Each row of a before or after table is a point. The points were changed in one or more steps. Then noise was added and the rows were shuffled. The steps act on columns, c1 being the first. Write out the steps. A step turns or swaps two columns, mirrors them in a line or flattens them onto one, adds a multiple of one to another, or multiplies or shifts one. Angles are multiples of 10 degrees, from the lower column toward the higher: turns from -170 to 170, lines from 10 to 170 but not 90. Use the fewest steps. Two steps may share a column if one is a turn and the other turns, adds or multiplies; they go together, in the order done. Otherwise the lowest column goes first.
(in the rows, 128 means zero)

Before:
[[140  70 135]
 [198 183  28]
 [ 80 190 129]
 [ 92 130 152]
 [166 138 133]
 [123 145 106]
 [ 94 152 111]
 [182 122  80]]
After (8 x 3):
[[150 117 135]
 [116  40 134]
 [143  93 198]
 [104 108 158]
 [160 123 108]
 [178 152 239]
 [151 159  85]
 [126  99  85]]
Steps: turn c1 and c3 by 120 degrees; shift c2 by -30

Before:
[[151 198 117 116 133 110 206  98 150]
 [183 162 104 141 190 141  99 207  80]
 [130  83 167 108 163 172 105 151 149]
 [133  91 106  74 115 138  75 126 147]
 [128 207 184 156  43 127 190  85 162]
 [163 136 168 179 103 130 160  78 136]
 [209 172 129  78 171 197  91 120 102]
 [153 144 129  92 124 142  94  90 224]]
After (8 x 9):
[[ 92 210 181 148  42 123  66 171 166]
 [143 199 112 134 135 112  46  92 156]
 [120 147 131 110 118 145 161  94 222]
 [147  90 105  88 111 145 186 136 152]
 [126  79 169 118 166 184 151 120 152]
 [129 136 171 196 107 131  99 101 143]
 [242 172 127 125 171 222 167  77  98]
 [198 155 108 167 193 145 159 136  82]]
Steps: turn c1 and c4 by 30 degrees; add -0.5 times c9 to c1; add -1 times c5 to c8; multiply c6 by 1.3; multiply c7 by -1

Before, 11 rows:
[[114 137 129 109 153 102 142 154 130 118 147 125 132 125 106 194 145 112]
 [141 110 136 123  86 116 133 128  97 146 140 108 114 111 145 158 119 150]
 [122 134 125 120  75 115 148 115 135 127 129 135 162  82  98 200 104 111]
 [144 128 131 134 102 203 104 148 105  82 113 159 120 123  94 111 102 194]
 [143 141 122 154  86 131 141 120 140 156 116 111 131 126 158 136 149 126]
 [173 107 152 138 166 111  89 121 126 125 105 143 114 134  98 103 131 111]
 [132 135 120 160 109 120 143 173 110 162  94 124 123 139  94 146 108 118]
 [166 159 149 111  91 139 148 125  74 162  95 121 117 137 172 110 133 138]
 [118 108 118 116 158 169 152 129 134 157 249 186 117 113 136 112 146 111]
 [113 110 116 114 118 108 111 112 124 154  99 111 120 123 127 110 147 163]
 [207 119 165 126 105 100 111 118 128 147 120 186 122 142 106 120 139 137]]
After, 11 rows:
[[151 109 135 125 145 115 135 130 158 149 136 119  97 118  88 158 110 150]
 [163 160 149 114 172 140 151 123 169 162  91 140  72 133  93 108 140 140]
 [125 131 131 130  94 203 104 148 152  83 111 161 107 101 105 106 124 192]
 [ 89 112 118 114 138 166 151 129 129 156 252 174 141 144 156 112 115 112]
 [160 110 152 142  98 114  88 120 141 123 106 162 136 133 164 104 134 108]
 [147 141 122 155 160 127 146 119 114 156 116 123 137 150  86 137 123 129]
 [138 138 117 161  94 119 145 174 142 161  94 125 109 106 108 146 139 117]
 [123 136 125 122  96 115 145 116  98 125 128 133 120 106  74 200  87 110]
 [126 106 114 115 128 106 112 112 135 154 100 107 129 148 117 110 124 164]
 [114 137 127 110 106 104 142 154 124 114 146 120 132 144 149 196 125 113]
 [165 124 165 124 108 101 111 121 136 146 121 215 131 139 104 125 141 139]]
Steps: turn c1 and c12 by 30 degrees; swap c5 and c15; multiply c9 by 1.3; turn c9 and c13 by 120 degrees; swap c14 and c17
